Each point is reached from the start by the listed moves, each made 0, 1 or 2 times, or once backwards (-1), plus a little noise. Say if it took an odd or an even number of moves. Then give how often each move was made.

Moves:
(1): +0.29 -0.14 +0.09 -0.23 +0.04
(2): +0.11 +0.23 -0.03 -0.07 +0.11
(3): +0.05 +0.03 +0.29 +0.04 +0.05
Start: -0.14 -0.08 -0.01 +0.03 +0.06
Points:
+0.27 -0.61 -0.09 -0.40 -0.02 -> even (2, -1, -1)
-0.09 -0.06 +0.28 +0.08 +0.12 -> odd (0, 0, 1)
+0.55 -0.14 +0.14 -0.49 +0.26 -> odd (2, 1, 0)
+0.59 -0.10 +0.44 -0.46 +0.31 -> even (2, 1, 1)
+0.42 -0.36 +0.17 -0.42 +0.15 -> even (2, 0, 0)

Moves:
(1): +0.25 +0.03 +0.00 +0.03 +0.10 -0.08 -0.10 +0.06 -0.06 -0.08 -0.05 -0.08
 +0.04
(2): -0.01 +0.29 +0.06 -0.04 +0.03 +0.00 -0.14 -0.02 -0.06 +0.00 +0.04 -0.01
 -0.05
(3): -0.13 -0.09 +0.36 -0.05 +0.01 -0.11 -0.09 +0.04 -0.03 +0.05 +0.14 +0.00
 +0.13
(4): +0.03 -0.07 -0.05 +0.30 -0.02 +0.21 +0.06 -0.11 +0.10 +0.00 +0.19 +0.03
 +0.20
(5): -0.15 +0.03 -0.06 +0.00 +0.24 +0.04 -0.09 -0.03 +0.03 +0.00 +0.02 +0.08
 -0.07
(6): +0.15 -0.07 +0.19 -0.27 -0.04 +0.28 +0.02 -0.06 -0.15 -0.03 -0.02 -0.04
 +0.10
(7): +0.08 +0.05 -0.05 -0.09 +0.07 -0.01 +0.22 +0.01 -0.02 +0.00 +0.13 -0.05
 +0.04
(8): -0.07 +0.10 -0.07 -0.09 -0.01 +0.10 +0.00 +0.21 +0.09 -0.03 +0.10 -0.05
 +0.08
(9): +0.06 -0.04 +0.05 -0.05 +0.00 +0.05 -0.05 -0.11 +0.32 -0.01 -0.06 -0.03
 -0.04
(10): +0.00 -0.04 +0.04 +0.03 -0.02 +0.01 -0.05 -0.02 +0.08 +0.29 +0.06 +0.06
 -0.05
(11): -0.09 -0.04 -0.16 -0.09 -0.10 -0.09 -0.06 +0.02 +0.04 +0.00 +0.25 +0.10
 +0.12
Start: +0.12 +0.01 -0.14 +0.01 -0.19 +0.07 +0.11 +0.15 -0.02 +0.16 -0.01 +0.04
 +0.01
Points:
+0.20 +0.34 +0.38 +0.02 -0.31 +0.12 +0.39 -0.29 +0.14 +0.36 +0.56 -0.06
 +0.19 -> even (-1, 2, 1, 1, -1, 0, 2, -1, 1, 0, 0)
+0.70 +0.32 -0.18 -0.24 -0.70 +0.67 -0.44 -0.10 -0.14 +0.53 +0.53 +0.16
 +0.37 -> odd (1, 2, -1, 1, -1, 2, -1, 0, 0, 2, 2)
+0.93 -0.08 -0.08 -0.48 +0.21 +0.67 +0.24 -0.04 +0.00 -0.08 +0.50 -0.13
 +0.59 -> even (2, 0, 0, 1, 1, 2, 2, 0, 1, 0, 1)
+0.68 -0.41 +0.22 +0.23 -0.32 +0.17 -0.18 +0.24 +0.61 -0.31 -0.04 -0.29
 +0.54 -> odd (2, -1, 1, 1, -1, 0, -1, 1, 2, -1, 0)
+0.88 +0.01 -0.15 +0.05 -0.01 +0.90 +0.17 +0.19 +0.70 -0.11 +0.48 -0.33
 +0.73 -> even (2, 0, 0, 2, 0, 1, 1, 2, 2, 0, 0)
+0.13 -0.43 -0.39 +0.29 +0.26 +0.25 -0.14 +0.14 +0.72 +0.58 +1.22 +0.29
 +0.76 -> odd (2, -1, 1, 2, 2, 0, 1, 1, 1, 2, 2)
